Each point is reached from the start by the listed moves, each made once or not at all, plus a little noise. Say if it took an odd or an even number of moves. Then give how often each move was made.
In the rows, 128 means zero.

Moves:
(1): [160 124]
(2): [128 184]
Start: [115 142]
Points:
[149 190] => even (1, 1)
[148 136] => odd (1, 0)

Moves:
(1): [178 124 120 138]
(2): [124 157 137 129]
(3): [137 116 176 127]
(4): [117 118 132 170]
Start: [130 128  97 137]
Points:
[166 113  90 187] => even (1, 0, 0, 1)
[182 103 140 188] => odd (1, 0, 1, 1)
[166 142 104 193] => odd (1, 1, 0, 1)

Moves:
(1): [185 133 133 129 130 133 128 128 131]
(2): [120 200 125 131 135 134 139 128 131]
(3): [131 128 184 119 127 130 115 141 128]
(4): [122 125 133 177 133 126 128 134 132]
(5): [130 123 130 120 174 135 130 118 129]
(6): [123 126 129 128 115 196 148 135 122]
(7): [129 123 140 124 124 115 178 122 135]
(8): [127 124 113 121 142 122 138 194 120]
Start: [137 127 122 132 114 136 144 106  99]
Points:
[126 188 109 119 166 211 188 167  92] => even (0, 1, 0, 0, 1, 1, 0, 1)
[124 194 121 133 154 215 175 100  99] => odd (0, 1, 0, 0, 1, 1, 0, 0)
[120 184 124 166 170 198 243 164 106] => even (0, 1, 0, 1, 1, 1, 1, 1)
[137 117 183 156 176 127 197 171  99] => odd (0, 0, 1, 1, 1, 0, 1, 1)

Moves:
(1): [176 108 145 130 124 128 133 122 115 116 138 129]
(2): [129 164 135 149 127 118 138 132 115 127 123 119]
(3): [118 125 203 128 114 124 133 117 150 114 128 110]
(4): [114  84 148 202  89 162 142 109 122 118 100 127]
(5): [126 114 125 129 195 127 124 137 132 144 101 123]
(6): [153 140 123 106 123 192 125  95 134 154 110 150]
(7): [118 112 122 114 158 134 196 148 138 126 135 157]
(8): [130 138 128 126 112 155 110 172 130 134 130 125]
(9): [140 130 115 150 133 123 126 132 175 124 132 128]
(10): [156 114 145 129 119  99 156 119 111 218 158 139]
(11): [110 138 142 149 134 156 106 125 108 121 194 119]
Start: [162 123 126 114 165 112 137 152 125 139 110 149]
Points:
[108 110 238 216 144 170 210 150 121 105 148 139] => odd (0, 1, 1, 1, 0, 0, 1, 0, 0, 0, 1)
[212 106 207 138 149  98 143 142 181 104 123 129] => odd (1, 0, 1, 0, 0, 0, 0, 0, 1, 0, 0)
[158  86 239 235  99 164 143 156 149 202 186 123] => even (0, 0, 1, 1, 0, 0, 0, 1, 1, 1, 1)

Moves:
(1): [169 135 133 132 123 124 122 135 127 134 137 129 118 132 132 125 127 126
 133]
(2): [119 198 117 119 125 140 136 133 117 139 128 131 133 120 135 130 135 138
 131]
(3): [127 127 171 119 133 127 125 136 122 125 126 132 126 119 127 133 137 131
 132]
(4): [124 130 138 178 119 134 127 123 132 120 130 126 128 125 123 128 136 131
 133]
(5): [129 125 124 133 171 139 117 132 133 131 134 121 131 119 122 124 127 139
 128]
(6): [128 116 126 123 125 188 129 117 126 131 125 145 129 148 135 135 139 129
 124]
(7): [133 119 132 130 135 128 171 129 133 125 130 126 128 122 134 137 116 130
 136]
(8): [120 126 117 126 127 131 130 206 144 132 125 107 126 146 133 130 136 128
 127]
(9): [134 130 133 117 127 127 128 115 177 119 127 133 130 130 124 124 143 138
 140]
(10): [132 120 131 130 122 115 137 133 129 175 126 129 128 135 116 139 130 133
 132]
(11): [120 129 136 128 123 127 125 128 131 130 190 122 135 125 111 131 117 121
 135]
(12): [125 118 128 138 136 122 130 135 130 121 130 176 136 118 129 130 127 129
 135]
(13): [138 132 123 126 129 138 117 129 129 116 123 119 191 128 128 132 128 144
 122]
(14): [123 133 132 122 150 110 144 118 120 130 124 137 136 187 132 124 137 112
 120]
(15): [122 130 131 129 125 125 119 117 135 141 136 127 131 120 177 122 123 130
 118]
(16): [134 127 125 126 141 114 118 135 141 120 120 124 124 138 136 204 125 114
 115]
(17): [132 121 117 120 132 124 139 123 121 124 138 127 131 124 138 134 170 132
 124]
(18): [127 125 128 132 122 129 122 127 121 121 135 128 122 137 126 131 116 177
 127]
Start: [171 134 167 107 120 110 163 107 128 132 128 113 135  63 106  78 101 156
 121]
Points:
[171 189 138  92 196  89 210 181 153 184 131  80 208 120 177 172 150 176
  92] => even (0, 1, 0, 0, 1, 0, 1, 1, 0, 1, 0, 0, 1, 1, 1, 1, 1, 0)
[211 194 197 153 166 118 125 121 127 118 159 145 197  32 173 162 145 237
 113] => odd (1, 1, 1, 1, 1, 0, 0, 0, 0, 0, 0, 1, 1, 0, 1, 1, 1, 1)
[177 166 197 128 174 168 205 113 130 173 135 121 141  60 120 188 166 183
 123] => odd (0, 1, 1, 1, 1, 1, 1, 0, 0, 1, 0, 0, 0, 0, 0, 1, 1, 0)
[173 179 193  68 148 149 212 176 181 159 109 115 197 163 122 189 135 221
 119] => odd (0, 1, 1, 0, 0, 1, 1, 1, 1, 1, 0, 0, 1, 1, 0, 1, 0, 1)
[172 116 202  77 153  91 225 165 169 113 138 105 135 128 125  97 163 210
 130] => odd (0, 0, 1, 0, 0, 0, 1, 1, 1, 0, 0, 0, 0, 1, 0, 0, 1, 1)
[202 118 185 145 120  81 225 160 183 164 208  95 136 139  96 103 153 207
 150] => even (1, 0, 0, 1, 0, 0, 1, 1, 1, 1, 1, 0, 0, 1, 0, 0, 1, 1)
[159 189 190  73 166 170 159 163 175 183 134 110 208 144 154  94 144 249
 114] => odd (0, 1, 1, 0, 1, 1, 0, 1, 1, 1, 0, 0, 1, 1, 1, 0, 0, 1)
[202 200 177 141 125  94 218  98 122 188 208 103 213  98 150  97 142 176
 131] => even (1, 1, 0, 1, 0, 0, 1, 0, 0, 1, 1, 0, 1, 1, 1, 0, 1, 0)

Moves:
(1): [159 128 134 127 120 133 119 117 104 148 149 115 119 110 123 123 141 143
 132 117 115 147 125 118 128]
(2): [130 144 127 137 107 134 140 120 120 105 122 129 128 121 126 138 129 127
 136 148 126 120 118 117 132]
(3): [135 138 150 124 151 130 136 126 121 139 131 130 117 128 119 122 113 130
 133 134 148 136 136 130 142]
(4): [128 130 124 160 126 125 112 130 140 143 136 122 104 102 132 135 130 143
 124 103 140 107 123 156 140]
(5): [132 128 117 122 136 158 127 144 127 130 118 124 113 138 125 117 144 141
 108 116 133 129 133 122 130]
(6): [115 125 122 126 132 156 134 108 123 127 147 125 141 118 129 134 130 109
 125 123 128 122 118 128 143]
(7): [131 136 138 106 141 142 143 116 107 127 103 132 132 109 110 120 153 100
 119 119 116 125 131 146 113]
(8): [126 109 123 114 111 133 123 142 121 111 138 127 111 114 140 115 122 112
 140 129 117 150 136 128 134]
(9): [128 113 135 115 123 132 124 135 161 133 141 114 113 119 122 126 147 128
 134 138 130 118 137 129 118]
(10): [127 138 118 108 118 131 129 128 133 147 133 100 139 132 143 124 132 111
 115 130 153 148 127 138 133]
(11): [117 143 103 135 129 125 135 141 142 138 121 133 118 145 114 140 120 130
 136 130 136 150 120 126 106]
(12): [154 139 134 125 104 138 132 133 142 145 116 156 146 130 144 123 110 127
 145 120 128 135 115 111 117]
(13): [130 111 127 119 130 107 116 160 125 135 131 130 132 115 117 127 115 131
 126 140 122 127 127 119 140]
(14): [144 134 125 146 139 123 116 135 122 129 129 126 128 139 123 125 132 134
 147 137 124 131 120 150 146]
(15): [129 123 132 134 146 100 163 122 129 123 152 135 121 135 150 121 129 141
 117 146 114 141 106 127 130]
(16): [134 124 126 116 143 138 119 127 135 128 109 142 107 134 143 158 134 130
 136 140 124 148 123 130 135]
(17): [120 132 136 137 116 130 131 143 120 127 123 145 124 147 128 137 149 136
 139 111 144 132 121 118 140]
(18): [120 122 119 126 140 131 138 132 125 142 117 117 127 125 131 129 131 142
 137 113 117 116 128 125 120]
(19): [124 137 131 142 149 131 120 119 140 129 116 127 115 114 144 109 136 113
 151 132 124 112 119 111 138]
(20): [119 104 113 152 111 141 132 137 124 154 114 135 118 126 129 137 134 109
 136 148 146 128 154 124 122]
(21): [154  99 117 128 138 128 124 120 118 118 120 121 119 132 115 114 125 125
 129 113 154 110 134 115 138]
(22): [122 123 134 136 133 131 142 126 134 123 110 122 141 129 120 131 143 138
 120 131 139 160 127 122 142]
(23): [150 132 132 119 144 112 128 141 137 129 136 135 132 114 146 137 139 121
 134 131 120 140 150 128 130]
(24): [112 139 124 124 126 127 111 133 116 111 124 139 132  97 117 119 124 142
 136 147 148 114 123 148 110]
Start: [125 129 134 135 114 135 113 126 126 136 106 116 133 139 130 118 119 140
 127 107 132 154 114 107 137]
Points:
[191 136 115  73 159 171 175 153 155 163  75 105  70 103 164  65 155  96
 165 116 152 193 113  69 125] => even (0, 1, 1, 0, 1, 0, 1, 1, 1, 1, 1, 1, 0, 0, 1, 0, 0, 1, 1, 0, 1, 0, 1, 0)
[194 151 139  78 142 164  90 167  88 168 106 169 113  56 118 121 116 114
 199 137 123 243 103 133 145] => even (1, 0, 1, 0, 0, 1, 1, 1, 0, 0, 1, 1, 1, 1, 0, 1, 0, 0, 0, 0, 0, 0, 1, 1)
[164  86 133 100 175 197  73 167 121 176 119  85  51  86 141 103 155 142
 188 122 106 183 114  93 200] => odd (1, 0, 1, 0, 1, 1, 0, 1, 1, 0, 0, 0, 1, 1, 0, 1, 0, 1, 1, 0, 0, 0, 0, 0)
[123 125  97 105 170 113 125 228 170 170  86 113  97 148 143 139 191 208
 144 155 177 249  91 125 155] => odd (0, 0, 0, 0, 1, 0, 0, 0, 1, 1, 1, 0, 1, 1, 1, 1, 1, 1, 0, 0, 0, 1, 1, 1)
[175 117 127 124 150 142 156 104  85 182 142  85 112  77 154 114 198 133
 119  29 156 165 101 126 173] => even (1, 0, 0, 1, 0, 1, 1, 0, 0, 1, 0, 0, 0, 0, 1, 0, 1, 1, 0, 0, 1, 0, 1, 0)
[218 105 117 186 148 188 104 109  98 218  80 122 100  49 146 101 173  95
 196  51 136 121 122 108 161] => odd (1, 0, 0, 1, 0, 1, 1, 0, 0, 0, 0, 1, 0, 1, 0, 0, 0, 1, 1, 1, 1, 0, 1, 0)
